Every row gives one point. The points of each table are mixes of a few directions, plus a little noise. Count the directions of each table, and those that both share. Where both have some left over, give the other angles between the two spaces (their principal angles), to ten degrees, smallest first.

First:
297  83
-112  -30
-160  -46
164  45
-184  -54
Second:
-60  50
205  -140
-21  14
-309  205
163  -110
16  -13
Directions: first 1, second 1, shared 0; angles 50

First, 6 rows:
-148  -290  -95
118  202  42
27  -7  -56
17  147  178
-168  -184  94
162  119  -161
Second (4 x 3):
205  -192  136
108  -100  73
-188  181  -124
-122  117  -83
Directions: first 2, second 1, shared 0; angles 80

First:
-28  -1  -55  -19  8  -87
-24  15  76  441  -107  360
187  -14  224  -390  77  83
-143  1  -251  6  14  -342
36  0  68  17  -8  103
7  0  14  7  -3  24
-35  -2  -78  -60  19  -142
Second:
-317  94  -143  109  -56  87
-150  3  -119  134  -37  49
330  -61  184  -159  63  -115
42  -89  62  -232  40  232
80  140  154  -124  22  -194
16  -88  -138  271  -33  -58
Directions: first 2, second 3, shared 1; angles 60

First (7 x 9):
-224  -14  359  59  94  -190  -114  -155  88
-110  -7  177  29  46  -94  -56  -76  43
-213  -14  341  56  89  -180  -108  -148  83
103  7  -164  -27  -43  87  52  71  -40
-36  -2  58  10  15  -31  -19  -25  14
263  17  -420  -69  -110  222  133  182  -103
219  14  -350  -57  -92  185  111  152  -86
Second:
-11  6  15  12  6  -1  -13  2  5
212  -112  -304  -261  -133  25  274  -5  -78
176  -92  -252  -217  -111  21  227  -4  -66
-174  91  247  213  108  -20  -221  3  66
-216  113  308  264  135  -27  -276  5  81
-144  75  204  175  91  -18  -185  2  55
174  -92  -249  -213  -109  22  223  -3  -64
-62  32  88  77  40  -6  -80  1  24
183  -96  -261  -224  -115  23  234  -4  -69
-139  73  201  173  88  -18  -180  3  53
Directions: first 1, second 1, shared 0; angles 40

First:
-80  -17  -98  -138  74  -88  -10  -288  82  291  355
-3  1  -8  -10  12  -7  2  -28  8  26  33
34  2  46  65  -38  35  5  126  -33  -126  -159
70  9  87  129  -69  79  7  260  -78  -267  -326
118  8  147  200  -108  122  24  417  -111  -416  -504
-90  -14  -109  -149  87  -91  -11  -319  86  319  389
-22  1  -28  -41  23  -25  -2  -81  24  78  100
23  1  28  31  -20  22  2  78  -21  -78  -103
-43  -5  -56  -77  47  -51  -8  -163  55  159  204
Second:
50  77  354  257  -185  -136  80  186  -81  33  -333
79  0  -367  21  -151  270  -164  68  70  -63  205
63  -1  30  104  -30  -154  -10  75  -75  28  -26
-154  -80  -31  -151  145  -2  -4  -40  -18  -1  221
3  26  99  100  -150  74  -8  121  1  -12  -104
-67  -62  -57  -307  265  12  55  -284  89  -4  66
309  122  -159  213  -75  -167  -15  -36  -23  32  -171
-285  54  14  -125  248  88  111  -136  13  -13  264
32  -264  -151  -209  -91  63  -204  111  11  -25  145
258  -73  34  6  -103  -163  -52  1  2  27  -285
-282  202  239  83  125  111  213  -67  9  -8  18
Directions: first 1, second 5, shared 0; angles 40

First:
-123  -130  -67  -114  72  -254  -216  -138  302  209  123  46  116  -151
2  203  -130  31  3  256  269  147  -92  117  -22  87  -44  315
11  -152  85  -120  24  19  -282  -47  -10  -108  -95  181  -17  -277
-108  303  62  130  -140  -50  321  -78  98  128  107  -315  -50  225
-102  -9  79  -115  -16  -37  -182  -120  140  62  -16  85  -17  -185
181  -41  91  127  -36  104  83  116  -316  -316  -108  -100  -63  11
89  -91  -115  79  69  -59  79  87  -72  -22  44  -53  68  115
-84  193  -99  0  -9  81  193  25  87  217  59  12  -9  234
137  -273  98  -23  46  -57  -266  11  -150  -286  -97  63  14  -289
Second, 9 rows:
-234  -5  -349  -281  226  -426  -252  -146  326  300  78  116  221  -194
9  35  165  54  -102  92  34  -30  -18  -59  -13  -58  -84  -4
-21  191  -21  13  -12  -136  107  -27  -146  -172  -82  -218  -7  -49
-13  5  97  21  -45  -119  -32  -82  8  -89  -2  -143  -12  -111
89  -95  -193  6  100  216  60  190  -70  113  11  253  38  223
157  -220  57  119  -11  210  9  128  -69  -22  38  122  -24  133
-47  -189  -219  -110  175  -294  -208  -42  167  137  84  80  179  -119
21  145  308  113  -216  322  149  -1  -84  -83  -57  -48  -201  87
25  129  153  77  -118  137  127  6  -117  -119  -58  -102  -112  42
Directions: first 4, second 4, shared 3; angles 70

First (9 x 18):
311  -201  -91  -116  -83  -15  -156  187  14  -174  48  16  90  29  -17  -109  -101  171
-133  148  60  -109  -129  56  66  -38  -94  53  -70  13  50  20  70  64  58  -81
82  55  -3  -78  -32  22  -51  24  -66  -54  -59  5  28  -5  2  -53  -78  33
-374  129  94  68  -35  21  201  -146  10  199  11  -3  -34  17  66  183  214  -192
-216  249  96  -151  -176  84  109  -79  -147  91  -118  17  61  23  101  96  82  -133
412  -197  -127  118  247  -78  -226  106  84  -196  37  -20  -74  -63  -155  -228  -269  219
-284  132  91  -151  -256  71  160  -42  -80  128  -27  24  97  67  136  175  213  -152
406  -80  -107  124  303  -65  -234  52  30  -194  -38  -28  -108  -94  -171  -263  -339  201
-205  -237  -15  294  160  -93  131  -58  248  146  220  -23  -110  8  -36  139  223  -69
Second:
159  -132  208  19  44  82  175  -135  -326  -468  -30  -71  -85  -85  67  204  39  225
107  204  131  -46  153  -54  -78  -105  -157  -27  -16  77  43  -120  37  33  -182  -24
-443  100  -125  -34  -269  90  -157  60  151  174  32  -4  362  3  42  58  -36  -83
213  355  40  -40  15  -169  -52  23  -109  199  -109  20  -107  30  46  -103  -141  -109
-211  -181  -120  195  24  -107  -22  64  329  273  221  12  33  40  -43  36  137  -102
127  5  -90  -134  -243  109  102  122  -94  -82  -222  -113  -139  160  -25  -164  81  72
-395  3  -156  44  16  -16  -200  47  360  362  174  101  282  -30  -47  -21  -53  -179
134  54  7  -12  26  -39  29  13  -46  11  -51  -14  -103  29  -5  -46  -9  -3
277  -134  59  113  90  -103  183  4  -68  -93  7  -70  -315  65  0  20  141  64
28  -255  39  -111  139  210  35  -89  -56  -325  -18  44  23  -92  -77  -21  11  154
Directions: first 3, second 5, shared 1; angles 40, 60

First, 9 rows:
-141  -48  -80  137  34  46  83  -10  50  -99  -205  24  -43  -90  104  128  128  166  -77  -89  62  -51  -32  -117
372  -140  116  -145  143  -26  -54  -123  -105  -11  161  -90  16  -81  -56  -226  -220  -407  -82  137  169  -180  149  202
-146  -19  -74  115  10  38  68  5  49  -72  -169  29  -31  -57  85  126  121  169  -50  -82  26  -15  -41  -111
260  -231  28  10  222  35  49  -167  -54  -149  -87  -78  -38  -223  81  -90  -93  -268  -204  39  290  -291  139  83
-95  167  21  -70  -154  -43  -70  109  11  140  149  35  43  181  -95  -6  0  92  164  15  -213  208  -73  2
-136  79  -32  30  -78  -2  0  63  37  35  -14  35  4  66  -5  67  67  147  60  -38  -99  101  -64  -61
-268  -4  -120  189  -10  56  108  27  89  -100  -264  57  -47  -65  127  207  200  304  -55  -134  11  8  -79  -186
-241  302  3  -79  -281  -63  -99  204  43  225  199  76  65  310  -143  42  50  240  278  -6  -378  369  -152  -41
395  -107  137  -189  115  -43  -86  -108  -115  32  229  -92  32  -40  -92  -259  -252  -443  -40  159  131  -143  151  228
Second, 11 rows:
54  -259  160  -33  -7  -42  -59  147  455  85  77  -82  67  -63  8  -20  418  119  -15  -236  -84  113  -127  117
-37  162  -122  54  -31  -241  37  -215  -95  -48  -114  -44  110  -10  55  24  -94  106  -2  357  -74  -37  -30  56
-2  202  -161  74  -192  -287  -3  -277  -59  -77  8  92  2  58  -10  -113  -194  38  69  461  -31  -31  32  47
-42  -139  98  -144  146  120  25  216  77  125  -1  -171  121  -35  62  157  211  108  -51  -253  -143  147  -72  17
19  231  -231  135  -52  -93  -29  -117  -9  -274  -177  52  52  -59  -40  19  -3  -8  -48  164  56  -91  49  20
-47  232  -173  138  -64  -121  12  -242  -220  -163  -183  80  13  8  17  -21  -184  16  -43  314  83  -120  17  -22
39  -196  228  -162  187  302  73  222  -215  244  245  -29  -177  48  -37  16  -242  -259  106  -328  55  -35  115  -127
-123  -143  190  -75  -56  369  -17  116  -261  191  80  168  -197  168  25  -66  -122  -24  -66  -267  156  94  -25  -191
8  240  -216  49  -66  -155  6  -136  -75  -160  -73  18  59  -5  -24  14  -121  8  23  284  -42  -32  71  25
39  -301  303  19  196  183  33  96  -11  177  50  -37  -120  -53  20  -27  21  -140  -7  -336  162  -148  -57  -43
93  -31  -73  -57  -57  -34  -71  189  410  -99  89  -47  79  -60  -76  19  312  36  30  -160  -129  136  29  103
Directions: first 2, second 6, shared 0; angles 30, 40

First:
31  -113  -93  -107  -24  113  115  55  73  -48  2  -12  -2  19  8  -39  -85  67  14  41  -106  15  -22  7  61  145  -14  -61  -59  -59  -26  -32
70  161  39  237  -34  -310  -71  26  -121  2  -41  35  -65  -123  246  314  199  247  -25  112  160  -2  183  124  -189  -157  -133  -7  39  151  207  7
22  -244  -153  80  6  9  118  -69  137  77  78  152  -39  -139  186  78  -243  -115  68  226  -223  -51  -47  -183  59  226  382  -56  -51  191  -217  -122
22  222  72  5  97  -90  -48  -34  -162  -54  -64  -86  81  129  -93  -132  164  -16  -36  -40  123  -70  -65  -100  74  -263  -179  38  -11  -164  178  243
-210  -364  -111  -101  -90  344  -26  -92  222  81  98  164  18  6  -210  -204  -272  -464  127  -147  -142  28  -124  -97  74  314  418  15  25  155  -361  -173
65  -278  -40  207  -59  6  43  71  -36  -138  -199  17  256  -157  115  -130  98  -42  14  -91  271  -73  130  86  -146  261  -192  -37  4  -135  -25  -138
4  321  285  -211  136  28  -78  1  -32  108  96  -230  -92  115  -208  -67  -29  65  -157  -118  -109  72  -101  49  72  -255  -76  140  51  -185  -68  37
-6  297  0  -102  -42  -100  -56  49  -86  -31  33  -43  -161  143  -33  186  175  266  -7  24  20  74  47  120  -9  -271  -210  -27  -10  48  305  184
Second, 8 rows:
230  -261  12  -1  31  -20  27  -16  65  -5  -24  -132  314  -585  197  -321  -231  -204  123  -166  39  -39  3  11  -174  402  71  -32  202  -316  -262  -217
-170  -127  -97  -58  -167  163  -122  -36  112  30  66  140  -71  30  -158  4  -39  -200  114  -147  2  86  6  80  -55  96  132  -21  52  213  -34  -45
96  111  32  35  340  -288  324  17  -196  -164  -185  -83  86  97  268  196  124  425  -34  244  115  -71  32  -31  187  -96  78  -38  -166  -183  97  27
-110  137  43  -156  106  53  18  -64  -11  -101  -86  -17  -75  401  -258  59  108  118  -73  -22  7  59  -96  50  201  -214  21  -6  -151  -11  111  142
-80  134  -71  -85  -92  -16  -91  -3  -26  52  120  48  -110  -18  -29  61  35  -28  119  -55  -6  54  15  24  -43  -107  20  -14  86  130  138  102
-4  -174  0  324  -147  72  -20  126  -18  80  -5  85  36  -39  118  -39  46  -128  -113  90  56  -127  114  -104  -129  113  -221  74  -7  97  -88  -110
58  288  60  -160  225  -169  103  -18  -180  -116  -73  -158  58  112  -4  -22  132  230  16  2  89  -10  -62  -10  152  -247  -71  -16  -36  -253  207  210
-18  -107  17  103  -295  206  -241  -4  256  223  186  113  -239  -2  -132  67  -171  -216  -150  55  -302  49  -14  -18  -142  51  -33  50  21  324  -171  -107
Directions: first 6, second 6, shared 3; angles 30, 70, 90
